Rows are points. Each copy is the shape, with its points in the same order, stretched, turned, moved and blurred by noise. Say if it was mirrored as well.

Shape (6 x 2)
[[-34  -3]
 [-27  54]
 [ 29 -23]
 [-15 -26]
 [ 28 -45]
 [ 20  47]]
Copy 1 (6 x 2)
[[-40   2]
 [-27  55]
 [ 23 -24]
 [-28 -25]
 [ 14 -49]
 [ 15  49]]
Copy 1 is: only turned
Copy 2 (6 x 2)
[[ 28  20]
 [ -4  73]
 [-18 -27]
 [ 18 -14]
 [-16 -45]
 [-39  49]]
Copy 2 is: mirrored
Copy 3 (6 x 2)
[[-27 -24]
 [-45  33]
 [ 46 -15]
 [  1 -44]
 [ 43 -42]
 [  2  49]]
Copy 3 is: only turned
Copy 4 (6 x 2)
[[-18  17]
 [  9  70]
 [ 39 -31]
 [-11 -14]
 [ 28 -51]
 [ 56  44]]
Copy 4 is: only turned

Shape (8 x 3)
[[-41  51  44]
 [ 36  38 -13]
 [-24  43   3]
 [ 18  32  24]
 [-25 -64 -40]
 [ 19 -41  36]
 [ -5 -34 -30]
 [ -6 -28 -34]]
Copy 1 (8 x 3)
[[ -1 -23 -60]
 [ 43  36   3]
 [ -7   3 -26]
 [ 42   0 -18]
 [-34 -38  67]
 [ 43 -55  32]
 [ -6 -16  49]
 [ -8  -9  51]]
Copy 1 is: mirrored
Copy 2 (8 x 3)
[[ -8 -51  83]
 [ 50 -41  -1]
 [ -4 -49  36]
 [ 38 -28  40]
 [-34  46 -28]
 [ 30  51  35]
 [ -7  26 -21]
 [ -8  13 -22]]
Copy 2 is: mirrored
Copy 3 (8 x 3)
[[ 28  45 -65]
 [-12  35  21]
 [ -7  26 -39]
 [ 19  35  -4]
 [  0 -81  -8]
 [ 62 -19  10]
 [  2 -47   0]
 [ -7 -44   3]]
Copy 3 is: mirrored
Copy 4 (8 x 3)
[[ 35  65  17]
 [ -1 -14  40]
 [  5  35  18]
 [ 32   6  35]
 [ -4 -12 -75]
 [ 72 -17 -31]
 [  4 -17 -44]
 [ -3 -14 -41]]
Copy 4 is: mirrored

Shape (8 x 4)
[[ 29 -57 -12  26]
 [ 22 -30 -18  34]
 [ -4  59  40 -50]
 [ 33 -46 -39  19]
 [-54  34 -17  -8]
 [ -6  40  41 -28]
 [-18   9   8 -57]
 [ -7 -64  -2  32]]
Copy 1 (8 x 4)
[[ 42 -66  -1  49]
 [ 35 -42  -8  57]
 [ -2  28 -21 -48]
 [ 39 -60 -34  57]
 [-49  18 -29  27]
 [  4  19  -5 -31]
 [-25 -21 -31 -28]
 [ 10 -69  18  52]]
Copy 1 is: only turned
Copy 2 (8 x 4)
[[-10 -16 -34  51]
 [ 14  -5 -31  45]
 [-16  52  46 -54]
 [  3 -11 -60  40]
 [ 39  -8   6 -49]
 [ -8  41  38 -27]
 [-29  11  10 -49]
 [  1 -44  -5  39]]
Copy 2 is: mirrored
Copy 3 (8 x 4)
[[  0 -46 -16  46]
 [  3 -19 -13  48]
 [ 38  41  34 -58]
 [ 10 -26 -38  48]
 [-26  63  -8 -26]
 [ 25  22  35 -45]
 [ 17   9 -11 -51]
 [-34 -42  -2  33]]
Copy 3 is: only turned
Copy 4 (8 x 4)
[[ 24 -44  22  13]
 [ 19 -22   0  20]
 [-12  85   2 -49]
 [ 21 -44  -1   2]
 [-66  39  -3  -1]
 [-12  65  16 -32]
 [-29  31   7 -57]
 [ -8 -36  50  18]]
Copy 4 is: only turned

Shape (9 x 6)
[[ 39  14 -25   0   9 -53]
 [-17  74 -10 -30  19 -73]
 [  6  14 -69 -41 -18 -21]
 [ -6 -44 -12  -2  58 -12]
 [-41  -2   1 -17 -11  44]
 [  5 -33  58 -39  70  13]
 [-11   6  48 -22  72  54]
 [ 20 -18 -34  -3  56   3]
 [-28  -6  16  -1 -21  38]]
Copy 1 (9 x 6)
[[  7  35 -16 -42  27 -37]
 [-38  31  -3 -54  71  17]
 [-11  56 -55 -12  -2  27]
 [ 42  40  57   3 -20  10]
 [-23 -23   5  35 -22  52]
 [ 73 -29  90 -18  -2  43]
 [ 64 -46  53  19  28  65]
 [ 50  46  12  14   1   9]
 [-16 -33   5  31 -26  30]]
Copy 1 is: mirrored
Copy 2 (9 x 6)
[[ 39 -17   6 -17  53  20]
 [-20  10   5 -68  69  18]
 [ 17 -43 -18 -45   3   5]
 [ 32  -1  -2  17  31 -58]
 [-17   7   5  13 -25 -14]
 [ 42  68  24   9   9 -56]
 [ 16  79  -5  20  -3 -44]
 [ 44  -1 -34   6  28 -30]
 [-12  11  16  28 -19  -3]]
Copy 2 is: mirrored

Shape (13 x 8)
[[ 25  15 -41  37  49  15 -17   0]
 [ 30 -10   2  58 -19 -21  37 -69]
 [-48 -38 -52 -23  10 -13 -28   5]
 [ 29  16  45 -18  38   7  16  11]
 [ 41   0  32 -49  -9 -25  19  26]
 [ 40 -12  -7  -6  20  46 -33  -3]
 [-29  25   4  -8  11  -4  43  18]
 [-21 -26  41   4   5  38  -9 -16]
 [-32 -28  -9 -11  57  57 -18 -24]
 [ 36 -33  28   8  19  55 -22  10]
 [ 13  -5 -53 -19  -1  44   9 -65]
 [-19 -30 -60  13   1 -17  31   6]
 [-29  45 -21 -36 -27 -29  40   0]]
Copy 1 (13 x 8)
[[ 32 -33 -24  31  32 -23 -37  43]
 [ -3 -95  18   8 -46 -39 -53  -2]
 [-21  -7 -57  45  12   2  23 -10]
 [ 13 -24  39 -32  59 -34  -7  11]
 [ 13   3  38 -36   6 -37  20 -15]
 [ 46 -15  16  19  36  22 -16   5]
 [-40 -28   5 -28  17 -22   7  37]
 [-24 -44  40  16  47  21  -7  -8]
 [ -6 -50 -20  19  78  36  -3   2]
 [ 34 -35  51  25  53  19   1   5]
 [ 18 -60 -37 -15  -9  46 -35  -9]
 [-12 -53 -38  21 -24 -22  23  23]
 [-45  -4 -15 -46 -30 -17  -3  14]]
Copy 1 is: mirrored
Copy 2 (13 x 8)
[[-16  25 -37  -2  53 -22 -16  -8]
 [ 43  19 -20 -21 -14   3  17 -81]
 [-75 -46 -17 -26   0 -28 -32  -6]
 [ 18   9  53 -32  38  -6  28  22]
 [ 39 -42  49 -56   1 -21  19  39]
 [ -2  -6 -17 -29  53  31 -26  13]
 [-27   2  20 -22 -17 -30  50  11]
 [-30  -2  33  -8   6  51   5  -9]
 [-78   0  -1 -24  56  37   0 -15]
 [  5 -19  12  -4  49  54 -11  10]
 [-21  12 -67 -76  27  27   3 -34]
 [-32 -37 -43 -12  -7 -39  19 -22]
 [-18   3  -6 -61 -51 -48  32  18]]
Copy 2 is: only turned
Copy 3 (13 x 8)
[[ 34  11 -19  30  53  32 -22 -11]
 [ 10  10 -20  71  10 -30  61 -65]
 [-26 -16 -48 -26 -13 -12 -54 -18]
 [ 17   2  61 -13  15  17  20 -18]
 [ 19   1  50 -48 -47 -24  22 -13]
 [ 53 -25   9   5   2  39 -22 -29]
 [-41   8  14 -18   1   4  30   2]
 [-30 -49  26  28 -10  38   4 -41]
 [-15 -52 -16  -5  42  50 -31 -41]
 [ 40 -53  35  20   1  37  -3 -20]
 [ 32 -16 -66  -9  -1  37  10 -70]
 [-17  -7 -60   5   6 -31  13  -5]
 [-41  46  -4 -37 -35   4  23 -17]]
Copy 3 is: only turned

Shape (14 x 11)
[[  1  12   7 -88   6  -2  28  -3  -9 -16   8]
 [ -1  12 -10  22 -19 -10  17  -1   4  45  10]
 [ 18   6   8  -1 -16 -89 -27  65  -7  -8   6]
 [ 22  13   8  26 -36  -1  20 -13   5  -9   8]
 [ 16  13 -58  38   2  -7  37   0 -38 -30   0]
 [  2 -17   3 -39  -4 -10   9 -32  15 -19 -10]
 [ -3   8 -12  23   8  14 -89 -16  -7 -15  10]
 [  4 -27   1 -44   3  16  31  36   6 -29   6]
 [ 21  13   9  12  -9  10   9  75   6   4 -72]
 [-16  -5   1  36 -77 -14  23 -24 -60 -25 -31]
 [-65   8  -1  17 -10   9 -12  12  -1 -21 -17]
 [-20  17 -14  18 -32  10  37 -18   2  -5 -13]
 [-10 -55   8  18  11  11 -15 -15 -34 -14   2]
 [ 26   2   5  41   9 -10  24 -16 -42 -21   1]]
Copy 1 (14 x 11)
[[ -4  11 -20 -45 -62   8 -41   8  -7  11 -13]
 [  4  12  41  13   9 -32  14  10  -4  22  15]
 [ 54 -45  52  63 -32   3 -31  25 -34 -25 -26]
 [ -3  31  26  13  -7 -26  39  11  13 -22  19]
 [ -1  21 -31  56   9 -18  36   7   1  14  -3]
 [-29 -11   2 -18 -39  -8   5  -7  14  -1   0]
 [-17 -45  -5  47  24  -4 -44 -24  53 -17  30]
 [-13  -1 -12 -27 -18  40   1  29   2   8  -7]
 [ 16 -13  19  -9  36 -22   1  73 -18 -31 -51]
 [-71  28  22  52 -10 -53  34  12 -51 -49  -2]
 [-64   9  31  43   6 -14 -24  24  31   3 -21]
 [-41  35  20  17 -10 -38  27  24   8  19  -2]
 [-42  -8   2  18  21  19   9 -48  -5 -18  13]
 [ 10  40  -6  41   9 -16  28 -36 -14 -25 -12]]
Copy 1 is: mirrored
Copy 2 (14 x 11)
[[ 22  25  54 -16  19 -35  27 -25 -18  55  -8]
 [ -5 -21 -23  14   0   0 -28 -13   5  11  -9]
 [ 15 -10  38  28   0 -95 -65  10   3 -75 -18]
 [ 31 -17  10  41   4  25 -23 -10 -16 -23 -25]
 [  2 -31 -16  13  48   8  25 -45 -19 -36 -44]
 [ 47 -11  24 -10 -11 -16  20 -25 -14  15   2]
 [ 16 -12   7 -36 -22  -7 -29 -40 -23 -62  32]
 [  4 -24  58 -27  23  -8  28  13 -10  21 -19]
 [ 14  11   0 -30  13   2 -22  65  27 -43 -53]
 [  4 -14 -11  63 -63  30  15 -21 -18 -47 -69]
 [-22   7  24  -9 -24   0  12 -18  44 -40   5]
 [ 12  -8  -1  25  -1  27   9 -26  21   4 -31]
 [-12 -37   1  -8 -24   2  36   8 -36 -27  27]
 [  4  -5 -18  39  20   3  21  -9 -44 -45  -2]]
Copy 2 is: mirrored
